Each row is a point. Each copy is the shape, with its points in the same order, stretched, turned, moved and blurred by noise. Is it also mirrored, or only turned?

Shape (6 x 2):
[[ 40 -15]
 [-66  23]
 [-31  67]
 [ 32   6]
 [ -5 -14]
 [ 15 -18]]
Copy 1, 6 rows:
[[ 40 -51]
 [ -5  65]
 [ 55  58]
 [ 46 -25]
 [ 11  -6]
 [ 27 -25]]
Copy 1 is: only turned
Copy 2, 6 rows:
[[ 25 -11]
 [-81   7]
 [-69  57]
 [ 11   8]
 [-13 -21]
 [  7 -20]]
Copy 2 is: only turned

Shape, 6 rows:
[[-42 -18]
 [ -3  74]
 [-79  13]
 [ -6  17]
 [ -5 -16]
 [ 24  40]]
Copy 1 (6 x 2):
[[-25 -25]
 [-29  60]
 [-71 -18]
 [-17  14]
 [  8  -6]
 [  4  47]]
Copy 1 is: only turned
Copy 2 (6 x 2):
[[ -6 -53]
 [ 78   4]
 [ 28 -91]
 [ 22  -8]
 [ -8 -15]
 [ 36  29]]
Copy 2 is: mirrored
Copy 3:
[[-18   8]
 [ 41  65]
 [-32  51]
 [ 25  22]
 [ 16  -4]
 [ 51  28]]
Copy 3 is: only turned

Shape (8 x 3):
[[ 66 -65   2]
 [  1  14  -5]
 [ 16  39   1]
 [ 55  -3  17]
 [ 19 -42  -8]
 [ -5  26 -41]
 [-10  71  52]
 [  4  37  20]]
Copy 1:
[[ 74 -67  -8]
 [  6   7  -4]
 [ 17  23  -7]
 [ 64  -4  -4]
 [ 18 -46   0]
 [-28  12 -32]
 [  9  64  52]
 [ 26  32  22]]
Copy 1 is: only turned
Copy 2, 8 rows:
[[121   5  20]
 [ 10  11   9]
 [ -2  17  34]
 [ 61  12  60]
 [ 72   1 -11]
 [ -5  44 -14]
 [-48 -26  68]
 [-12   3  40]]
Copy 2 is: only turned
Copy 3, 8 rows:
[[ 70 -55   7]
 [  7  12 -11]
 [ 20  30 -15]
 [ 54  -8   3]
 [ 34 -39   6]
 [ -5  11 -34]
 [  5  84  14]
 [ 16  38   4]]
Copy 3 is: only turned

Shape:
[[-27 -20   1]
 [ 32 -11   9]
 [-55  -3  20]
 [ 15   2   8]
 [ 27   0  24]
 [ 26 -11   4]
 [ 18  -2  14]
 [ 32  31 -82]
 [ 21  34  16]]
Copy 1, 9 rows:
[[ 32 -27 -18]
 [ 36  17  46]
 [ -8 -46 -25]
 [ 12  14  30]
 [ 12  11  48]
 [ 38  12  40]
 [ 16   9  36]
 [ 35 121 -31]
 [-20  27  40]]
Copy 1 is: only turned
Copy 2:
[[   6   -7  -28]
 [   2  -24   21]
 [  40   15  -40]
 [   7   -6   23]
 [  24  -17   25]
 [  -8  -25   22]
 [  11   -8   20]
 [-108   24   33]
 [  16   21   39]]
Copy 2 is: mirrored
Copy 3 (9 x 3):
[[-11 -19  -4]
 [ -7   4  38]
 [-37 -14 -20]
 [ -9   9  23]
 [-18  10  38]
 [  2   0  32]
 [-14   7  28]
 [ 61  35  -8]
 [-20  38  23]]
Copy 3 is: only turned
Copy 4:
[[-34 -11   1]
 [ 33   2 -26]
 [-54   8  33]
 [ 25   3   0]
 [ 34  20 -17]
 [ 25  -6 -17]
 [ 28  15 -12]
 [ 82 -72  46]
 [ 46  29  25]]
Copy 4 is: mirrored

Shape:
[[-59  10 -12 -28]
 [ 46 -17  32   8]
 [ -4   9 -20  36]
 [  2  39   8 -57]
 [ 87 -47  29  -3]
 [ -3  11 -33 -14]
 [-24  19  11  -1]
 [-13  21  22 -28]]
Copy 1:
[[-16 -20  31 -59]
 [ 30  -5   9  49]
 [-28  30  13  -1]
 [ 58  13  -2 -35]
 [ 38 -19 -30  84]
 [ -6  13 -15 -18]
 [  9   7  36 -20]
 [ 34 -12  30 -26]]
Copy 1 is: only turned
Copy 2 (8 x 4):
[[-46 -38 -33  10]
 [ 30  -4  21 -48]
 [ 19  -7 -21  13]
 [-52  20  22 -13]
 [ 59 -21  69 -55]
 [-16  -7  -1  23]
 [-18   3 -30 -22]
 [-33  -9  -2 -32]]
Copy 2 is: mirrored
Copy 3, 8 rows:
[[-27  32  21 -55]
 [ 57 -39 -14  27]
 [-16 -36 -27 -11]
 [ 12  73 -21  -4]
 [121 -54 -24  28]
 [  6  13 -35 -39]
 [-18   7   4  -4]
 [  3  29   3   2]]
Copy 3 is: only turned

Shape:
[[  7 -56 -89   9  11 -32]
 [ 28  55 -19  22 -47 -37]
 [-61  -9 -30  -5 -16  -6]
 [-30 -31  29  -5 -48  24]
 [ 47 -68  -8 -17 -44  24]
 [-45  16 -20  11  47 -34]
 [-10  47  13  40  11  15]
 [  3   5  -5 -59   4  33]
 [-29  44  -3  36 -30 -61]
 [-10 -17  27 -34  52  28]]
Copy 1, 10 rows:
[[-21 -58  -4  45  -9 -70]
 [ 59  21 -23  -9 -48 -26]
 [-58  -4 -12  -5 -49 -25]
 [-33   3  45  -9 -62  22]
 [ 16 -58  74   9 -40  -4]
 [-51  22 -39  -7  21 -39]
 [  2  21 -33 -18   0  29]
 [-20 -39  27 -67 -18 -10]
 [  6  60 -34   9 -36 -34]
 [-50 -13  30 -49  39   5]]
Copy 1 is: only turned
Copy 2, 10 rows:
[[-50  52   2 -76 -19 -71]
 [ 33  38 -14  30 -81  15]
 [-25  20  79   7   4   1]
 [  4 -64  77   1 -17  16]
 [-15 -74  -5 -77 -48 -16]
 [  4  62  50  21  39 -22]
 [ 21   1   7  80 -14  11]
 [-10 -43  11 -34  15  62]
 [ 41  70  56  50 -42 -10]
 [  4 -47  28 -20  62  17]]
Copy 2 is: only turned

Shape:
[[-16   3  73  13 -45  53]
 [-40 -31  25 -66  24  65]
 [-14 -74  28 -57  -1 -31]
 [ 39  41  18 -35  38 -57]
 [-34   0 -19  36  -3 -53]
 [-50  18  52  11  49 -58]
 [ 11 -16 -41 -24 -56 -31]
 [-64  24 -40 -25  35 -31]
 [  9  42  -9 -42  52 -20]
 [ -3  14  23  46  17 -20]
 [ 20  10 -17 -11   8  32]
 [ -1 -73  -2 -30  19 -35]]
Copy 1, 12 rows:
[[ 55 -33  59  51 -62  36]
 [ -6 -46 110   8   2  66]
 [-53 -34  50  25  38  -8]
 [-14   6  40 -64 -11 -43]
 [-18  55 -16  27  11   1]
 [-25  65  70   5 -33 -20]
 [-26 -21 -40  -4   8  14]
 [-50  40  34 -36   5  52]
 [ -7  11  43 -69  -5   7]
 [ 27  57  17  15 -24 -12]
 [ 31   8  21 -16  11  37]
 [-41 -11  38  18  63 -14]]
Copy 1 is: only turned
Copy 2:
[[-73  55  42 -59 -13  -6]
 [-51  -3  25   7  28  81]
 [-61 -52 -32 -24  54  20]
 [ 17 -90   9   2  -4 -44]
 [-21   4 -63  12 -32 -23]
 [-46 -22 -24  57   0 -57]
 [-14 -37 -43 -59 -34  21]
 [-12 -37 -48  69 -37  30]
 [ 19 -69   9  31 -13   1]
 [-17  23 -16   1  -7 -43]
 [  8  -2   9 -24  -8  27]
 [-31 -40 -54 -11  56  19]]
Copy 2 is: mirrored

Shape:
[[-16   5   4 -19  -5 -21 -28 -39]
 [-28  13  35   6  30 -40  19 -29]
 [-23  28  23 -43  31 -19 -42 -39]
 [109  15  -3  -2 -33  -7  20  50]
 [ 47 -38 -54 -22  -2 -10  59   2]
 [-27 -38   7 -30  37 -48   0  25]
 [  2  49  59  -3 -75  84 -16  12]
 [-35 -15 -35  -9  -5 -74  12   4]
 [-12   0  19  46 -49  42  -9 -10]
 [-19 -38  29   2  -5 -22 -29 -34]
 [-23   9   9  74 -99  69 -21 -14]
 [ 11  13 -22  -8  52  -5 -23   2]]
Copy 1:
[[-19  23 -19  42 -14 -43  27  -9]
 [-56  -9  13  24 -11 -46  34  22]
 [-61  45  -1  44   5 -54  42 -33]
 [ 79 -26  27 -74  40  -2   6 -30]
 [ 51 -28 -16 -23   5  24  82  23]
 [-65  -6 -47 -22 -23 -25  54   1]
 [ 23  61  92 -14 -24  23 -72 -28]
 [-21   6 -74   5  -7 -46  50  53]
 [ 19   0  22  24 -26  24 -52   9]
 [-24 -16 -21  35 -51 -31  10 -19]
 [ 53  20  21  41 -37  39 -99  24]
 [-37   2 -29  22  47  -4  43 -21]]
Copy 1 is: only turned
Copy 2:
[[  3   9  14 -21  35 -26 -35 -54]
 [ 30 -30   9 -40  66  -7   7 -31]
 [  4  11   6 -21  76 -27 -71 -36]
 [-15 -26 -53 -50 -81 -25  38  88]
 [  5 -41 -68  -7 -54  10  18 -13]
 [ 13 -83  -6   5  40 -29 -16 -24]
 [-94  50  37 -21  20  17  32  44]
 [ 40 -45 -11   7  21 -67  25 -49]
 [-22  23  52  -8 -10  24  39 -12]
 [ -2 -28  45 -27  16  -7 -29 -60]
 [-39  62  82   6 -29  25  72 -17]
 [ 35  -3 -17   8  19  -3 -39   3]]
Copy 2 is: only turned
Copy 3, 12 rows:
[[-33  45   1 -31 -18  21  -8  25]
 [-41  36  57 -21  -9 -27   9 -21]
 [-22  72  43 -32  12  34  -7  25]
 [ 76 -54 -30  40 -14  13  40 -19]
 [ 37  -8 -11  10 -12 -18 -50 -72]
 [  5   7  71 -59  16 -21 -32  -5]
 [-24  14  33  77 -83  45  30  75]
 [  3  26  -2 -53 -10 -63 -27   9]
 [-70  -7   3  35 -67  -2   1  38]
 [-48   9  18 -40 -27  23 -10  14]
 [-93 -18 -37  70 -98  -4  15  77]
 [ -4  32  23  -9  57   6 -16   4]]
Copy 3 is: mirrored
Copy 4 (12 x 8):
[[ -16   -4  -26   31   34   -4  -38   33]
 [ -48   38    5   38   -9  -27  -27    7]
 [ -56    8   -3   14   41    6  -43   36]
 [  91   -2   21  -11   41    5   19  -64]
 [  43  -48    6    9    7  -32   51  -39]
 [   1  -15   35    5  -29  -30  -21   46]
 [   9   77  -77  -30   32   79  -22    1]
 [  35  -15   -3   13  -16  -77  -36   37]
 [  27   41  -64   38  -11   38    4   25]
 [  -6  -20  -14   49  -19   15  -35   24]
 [  60   59 -114   36    0   57    2   37]
 [  -4   -5   42   31   34   -9   11   35]]
Copy 4 is: only turned

Shape, 14 rows:
[[ 54  42 -52   5   6  -3  26 -32]
 [ 45  56 -40 -29  11  49 -65 -13]
 [ 54 -39 -19   2 -18 -59 -15 -27]
 [ 15 -26 -43  31 -19 -16  43  61]
 [ 51  17   9 -27  51 -13   0  18]
 [-42 -51  -5 -35  -3  40   1  10]
 [-14  39 -51   3 -32  34  29  -4]
 [-24 -26  49  -2  41  48  36  33]
 [ 31  43 -55  26 -15  -7 -12 -18]
 [-37  43  19 -32  48  34  23 -51]
 [-54  14  -3 -61  23 -19 -37 -22]
 [-22  29 -17 -26  51  14 -47 -29]
 [ 17  45 -14  26  30   8  12 -46]
 [ 38  33  55  45 -14  -9  31 -30]]
Copy 1, 14 rows:
[[  8   8  28  26  71 -41 -44  30]
 [-63  23  93  24  49  15 -39  45]
 [ 36 -74  16  -3  -6 -35 -30  21]
 [ 68  10  -4 -16   9 -17  35  31]
 [ 38   6  70 -41  30 -13 -53 -18]
 [-14   9  -5 -10   9  55  22 -42]
 [-25  43   1  40  48  -9  26  11]
 [ 28  66  -1 -28 -17  36 -13 -58]
 [-17   8  25  20  42 -42 -23  49]
 [-45  42  12 -13  60  -5 -47 -72]
 [-53 -19  43 -62  41  -5  -5 -58]
 [-63  10  47 -46  59   2 -49 -14]
 [-19  30  10  10  50 -39 -64   7]
 [ 28  31  -8  37 -48 -61 -43 -15]]
Copy 1 is: mirrored
Copy 2 (14 x 8):
[[  9  38 -10 -13  47  23  28 -89]
 [-29  93 -41 -25  28 -20 -52 -68]
 [-11 -23  42 -17  39 -57  15 -39]
 [ 97  17 -16 -42 -14  -7  49 -11]
 [ -7  56  14 -47  46   6  -7  17]
 [ -7   1 -57 -21 -62  19 -23  26]
 [ 36  52 -49   1 -38  31  26 -77]
 [ 34  20 -40  -6 -19  57 -31  80]
 [ 22  54 -16  11  27 -19  27 -85]
 [-62  52 -48  35  -8  78  -5   1]
 [-91  60 -22   8 -50  -8  14  15]
 [-68  71 -54  17  12   0  -6   0]
 [ -9  45 -27  38  49  34  11 -45]
 [ 33  22  45  49  37  21 -14 -25]]
Copy 2 is: only turned

Shape, 12 rows:
[[  7  19  34 -29  28  42  23  -4  14]
 [ 18  69 -31 -36  30  30  31 -50  21]
 [ 22  -9  32 -15  -8  82  -3  19  16]
 [ 22   8  10 -25  22  20  11  61  48]
 [ 21  17 -56 -53  48  42  34 -36 -18]
 [-27 -25 -10  42 -76 -11 -10  21  36]
 [ 34 -27 -11  18 -65 -41   8 -13  15]
 [  5  29 -15 -16 -65 -17 -23  25  -7]
 [-21  41 -56 -41  15 -14  66 -39 -27]
 [ 15  54 -18  -4  46   7  19 -19 -44]
 [-11 -11 -36  22 -24   5 -42 -25  19]
 [ 30  15 -54  70 -73  12  11  -2 -21]]
Copy 1:
[[-12 -15  44 -13  56 -18  16   6 -28]
 [ 23   6  38  44  61  14  36  43  23]
 [  6 -26  41 -93  26 -38  31  22 -37]
 [ 31  23  17 -36   1 -65 -20  14 -11]
 [ 30 -37  32  68  30   0  36  28  -1]
 [  2  21 -61 -81 -68   5 -16  -3  29]
 [ -7  11 -20 -33 -51 -14  14 -19  70]
 [  2  17  21 -48 -72  20 -36  38  46]
 [-15 -18   2 101  10  29   5  43  14]
 [  0  33  64  67  13  35  44  24   3]
 [ 41  17 -26 -29 -43  41   9 -17  34]
 [  4  52 -17 -51 -71   8  79  48  53]]
Copy 1 is: mirrored
Copy 2:
[[-13   0  31  74  28  25  -8  34  49]
 [-15 -34  -9  88 -36  48  13  56  93]
 [-18  22  43  70  18  31   9 -36  25]
 [ 32 -18  20  94  -1  11  13   5  -6]
 [-46  17 -49 105 -10  33   7  46  30]
 [ 15 -67  -3 -73   7  16  39 -50  -1]
 [ 21  -2 -23 -83 -14  13  22 -20   5]
 [ 13 -22  -5 -10 -59  19 -47 -41  27]
 [-28 -51 -75  48   8  38 -31  92  47]
 [-61 -13   0  73 -49  34 -16  62  19]
 [-32 -31  -6 -34 -29   0  53 -38  19]
 [-48 -41 -14 -43 -70  80  38 -36 -20]]
Copy 2 is: only turned
Copy 3, 12 rows:
[[ 60  11  -9 -24  -3  28  44  17   9]
 [ 88   2 -67  15  15  36  45  42 -55]
 [ 41  12 -12 -53 -43  45  18 -33  33]
 [ 40  -6   6  -7 -73  -9  43   6  31]
 [ 65  -7 -23 -26  -9  57  24  55 -89]
 [-23 -10 -26 -18   3 -64 -17 -73   9]
 [-36  53 -37   2  -7 -51   0 -34 -39]
 [-28   8 -68 -23 -11 -12   7 -14  27]
 [ 49  -9 -44 -27  46 -17  22  73 -95]
 [ 55  20 -18   3  14  34 -25  52 -21]
 [ -3 -21 -32  14  14  15 -12 -49 -19]
 [  6  39 -57 -15 -15 -31 -95 -53 -33]]
Copy 3 is: mirrored
Copy 4, 12 rows:
[[  7 -23 -28  -9  25  28  -9  13 -15]
 [-14  -2 -57 -49  38  -2 -50 -11  16]
 [  9 -13  14   8   2  53 -16  30  23]
 [ 29  -7 -20  12   5 -19  -2  54 -23]
 [  6 -52 -41 -72  12   8 -64 -10  -8]
 [-23  -3   1  27 -88  35  45   7  91]
 [  8 -28  -3 -16 -31  20  67 -13  91]
 [ -9  22  23 -54 -46   0  26  40  49]
 [ -6 -26 -71 -99 -18   3  -8 -15   6]
 [ 35  21 -15 -55  16   5 -41 -31 -30]
 [-35 -15  12   4 -40  14 -16 -22  69]
 [ 38  56   9 -29 -66  51  -1 -32  94]]
Copy 4 is: only turned

Shape, 15 rows:
[[ -15  -37   -2  -11   26    4  -24  -17    0]
 [  -8  -18   11    5    2    4    9  -16    3]
 [   4   -8   -3    8 -121   -1   -1   -9   -7]
 [ -13    7   -4   10   32   13  -12   11   -9]
 [  10    4   12   -4   12   15  -22   12    1]
 [   6    2    6   22   24    0    2  -38   -9]
 [  15   10   -5   23   23  -31   -3   -6   36]
 [  11    7   11   -8   23  -14    9    5   26]
 [  15  -13   -1    0   26   -7   26  -29   -4]
 [ -25    1   -8   -2   25   -9    1  -18   -4]
 [  19  -20  -40   -7  -11    5    2  -13    2]
 [  -8  -21   -3   21   33  -15   28   12    0]
 [  14    2   -9  -13   30  -53   21    7   -6]
 [ -21    5   -4   -1   31   -1    1    0    2]
 [ -21    2   -7   -8  -52   13   24   -5    7]]
Copy 1, 15 rows:
[[-29 -30  13  -9  -5  19   2  32  -5]
 [-13   1  16   8  -5  -4   9  14   8]
 [-16   3  21 -21 -82  -3  25 -60  48]
 [  7   6   5 -14  11   8  -7  13 -41]
 [ 13   5   5 -17   8  28  -2  12 -10]
 [-12  14  -3  35  16   1 -19   6  -5]
 [ 25   3 -18  -6  14 -32 -33   8  22]
 [ 12   9 -10  -9  27 -12  -1  14  19]
 [-17  -5  -3  34  27 -14   8   0  12]
 [-30  -6  -8  -3   7 -10   0  12 -18]
 [-12 -32   9 -12   0  -7   5 -32  17]
 [ 17  -7   9   8   9 -39  19  18  -9]
 [  3 -16 -45   9  21 -34  17  -9  16]
 [-10   2   0 -12  13  -8   0  20 -22]
 [-23  14  26 -25 -26 -14  25 -20  10]]
Copy 1 is: mirrored
Copy 2 (15 x 9):
[[ -5 -27 -10 -13  34  15 -17 -12  12]
 [ 16 -10  11  -1   6  12   3 -19   2]
 [ 37  -2  -2 -39 -65   7  67   3  37]
 [-35   6   5   1   3 -11 -19 -10  -8]
 [-23   5  17   3   4  18 -17   0  21]
 [  9 -20  13  -3  -1  20 -34 -28 -15]
 [ 20  -1  23   8  13  -8 -54  26  -9]
 [ 15  24  19  11  25  11 -33   5   5]
 [ 30  -4   1   9  13  38 -17 -18 -21]
 [  9   5 -23  -9  12  -4 -22 -17 -12]
 [ 13  -8 -21 -22  -1  34   0  21 -14]
 [  0   2   4  27  20 -22  -7  -2 -27]
 [ 27  31 -30  37  18  18 -38  25 -11]
 [ -6  13  -8   2  19  -7 -24 -11  -9]
 [ 30  26  -8 -27 -15  -4  44 -15   7]]
Copy 2 is: mirrored
Copy 3 (15 x 9):
[[-10   6  14  -7  32  50 -10  -1   3]
 [-11   8   6  15  15  17   4  -1  24]
 [-39 -73 -52 -11 -36 -45  28 -37  14]
 [ 12  28  -5  16  18  18   2  22 -25]
 [ 27   7   8   7 -13  15   0  18 -14]
 [ 18  15   0  35  33   9   3  -9  17]
 [ -2 -12  35  37  24 -12 -29  26  15]
 [  7  16  31  16   5  -6 -26  23  26]
 [ 20  15  21  12  36  -1   1   7  45]
 [ -6  26  -3  13  44  14 -14   4   8]
 [ 18 -30 -11  -7  30  -1   3  22  27]
 [-14  20  37  23  42   2  15  30  11]
 [  5   8  51 -16  40 -36 -12  20  15]
 [ -2  28   3  14  33  15 -11  25  -1]
 [-24  -7 -48   0  -5 -12   4   7  28]]
Copy 3 is: only turned
